Each row is a point. A path goes straight from each point to the next, and from the last back to the first. The post is the endless flat space through its rows: a point in 2 columns, a line in 3, a plane in 4, and so on, so that a path can go around it. Count how often the path circles the post. Going back the other way cancels.

Post (1 x 2):
[[-0.2 -0.7]]
Path:
[[-1.9 -4.8]
 [ 6.0 -1.9]
 [ 4.1  3.9]
 [-0.6  4.9]
 [-2.8 -0.4]
 [-2.2 -4.6]
 [ 3.7 -4.2]
 [ 3.6 -0.7]
 [ 3.3 -5.0]]
Times around: 1

Post (5 x 6):
[[-2.8 -2.1 -1.1  4.1 -1.6 -1.3]
 [-2.4 -1.0 -4.3 -2.4  5.9 -1.7]
 [ 0.5 -2.1  7.6  5.1 -5.5 -6.8]
 [-2.3 -0.6 -2.9 -5.7 -1.0  2.5]
 [-0.3 -3.5  7.9  6.7  1.4 -2.3]]
Path, 10 rows:
[[-5.1 -2.3 -0.5  4.1 -2.5 -4.1]
 [-3.3  0.5  3.1  1.8 -4.8 -4.9]
 [-0.1  3.2  0.5  4.1  4.8 -5.1]
 [-1.7 -2.2 -1.2  5.1  1.7  2.1]
 [ 2.1 -1.7  2.4  2.8  1.1 -2.2]
 [-1.1  0.4 -2.6  2.4  1.3  3.6]
 [-2.6  0.0  0.7  3.5 -0.7 -4.4]
 [-4.6 -2.1  6.2  0.2  1.4 -4.9]
 [-4.4 -4.5  4.7  0.6  0.7 -3.8]
 [-2.1 -3.4 -3.3 -0.9 -2.0 -8.0]]
Times around: 0

Post:
[[  1.5   3.9  -4.7   8.1  -4.3  -2.1   6.7  -0.9  -1.2   2.9  -1.5   4.3]
 [ -1.7  -0.5  -3.2   3.5   0.6   1.0  -2.0   2.0   0.0  -1.1  -0.4  -1.8]
 [  2.5  -2.9   2.2   3.6   2.4   1.5  -0.1  -0.7  -2.1  -4.8   4.5  -1.6]
 [  1.8  -1.7  -2.2   1.2   1.7  -9.2  -4.5  -3.7  -2.0  -1.6  -0.3   5.5]
 [  0.9  -0.7   0.9   5.2   3.7   0.7  -0.7  -0.7   0.9   1.7   4.8   3.5]
 [ -2.1   3.1   2.3  -2.1  -1.9   3.3   3.7  -2.8  -9.3  13.0   5.5  -5.5]
 [ -1.5   4.6   2.8  -5.0  -7.0   0.7   3.9  -1.4   0.1   0.7   2.8   9.1]
 [ -0.5   0.3   1.5  -1.7   5.5  -4.6   2.9  -0.8  -1.5   0.6   0.2  -1.2]
 [  1.4   1.0  -4.0  -3.3   2.3  -4.1   1.3   0.5   2.7  -2.2   5.5  -0.8]
 [  0.4   1.0  -9.3 -11.4   6.1   4.0   5.9  -4.7   3.7  -8.1   3.0   4.6]
 [  1.9   0.3   0.9   0.8   1.8  -5.9  -3.6  -6.8   2.7  -0.8  -0.4  -1.4]]
Path:
[[ 4.6 -1.2  6.8  0.4  4.4 -4.5 -2.9 -1.8  2.1  5.2  4.7  1.6]
 [ 3.2  3.2  0.3 -2.5  2.1 -5.8 -0.3 -0.1 -0.3  2.1 -1.2  3.6]
 [-2.1  5.6 -5.8 -5.1  0.7 -3.6  0.6  4.1 -1.1  4.5  0.3  8.1]
 [ 2.2  0.4 -3.4  0.2  0.0  0.7  3.3 -0.6 -1.4 -0.9 -1.0  0.0]
 [-2.6  1.2 -2.8  1.4  0.1  0.6  4.1  3.5  6.2  1.0  0.6 -3.0]
 [-7.3  2.9 -4.7  2.4 -3.1  1.4  1.2  0.6  3.4  6.6  2.3  7.8]
 [-5.7  5.5  3.4 -2.0 -3.3  2.5 -5.6 -2.7  3.0  4.2  7.5  4.9]
 [ 1.0  1.8  2.7  1.3  1.2 -0.1 -0.4 -0.6  1.9 -2.4  2.7  1.0]
 [ 3.0  3.6  2.1  1.5  5.4  1.0 -1.5 -6.1 -5.4 -0.3  1.9  1.6]
 [-3.1  2.7 -1.8 -3.0  2.4 -0.2 -0.9  3.5  1.7  2.0  0.2  3.8]
 [ 7.0 -0.2 -7.4 -2.2  6.5  1.5  4.3 -8.1 -2.7 -2.5  2.1  1.2]
 [ 5.0 -0.4 -2.8  1.6  0.7 -2.5  1.8 -3.0 -2.1 -0.2 -2.7  1.7]
 [-2.5 -2.0  1.1  0.0  1.0  0.6  5.4 -0.7  5.2 -0.7 -2.6  2.6]
 [-3.9 -2.2  4.3 -0.9  3.7 -0.5  2.2  1.1 -0.6  3.0  5.7  1.6]
 [-2.3  3.2 -4.2 -1.4  4.4  0.1  0.6 -6.1 -2.8  2.8  4.6 -2.0]
 [ 0.7  7.7  2.0 -1.0 -0.9 -1.7  2.6 -3.6  1.9 -2.8  0.2 -2.3]
 [ 4.9  1.8 -5.0  2.9 -1.3 -2.2 -3.3 -0.2 -0.9  1.2  4.9  4.5]
 [ 2.7  0.2  1.5 -3.6 -0.9 -4.0  4.6  3.2  2.5  4.2  2.4  0.6]
 [ 0.3  0.0  3.8  0.2  2.1 -6.1  0.7  0.5  3.3  4.4  4.9  0.7]
 [-5.8  1.4  0.9 -0.8 -1.0  2.6 -3.5  0.2  5.8  2.0  9.0  2.4]
 [-5.6  5.5 -2.3 -1.0 -2.3 -4.2  0.0 -5.1  1.3  2.0  0.0 -3.7]
 [-0.9  2.4 -4.3  2.7 -4.2  2.5 -1.8 -7.8  0.5 -5.3  2.4  7.0]
 [-1.4  6.0  5.5 -3.0  1.7  1.1  2.8 -2.5  2.1 -3.5  0.0  1.6]
 [ 1.7  2.7 -3.0  3.6 -0.2  3.6  2.1  1.4  2.6 -1.4 -0.8 -1.6]]
Times around: 3
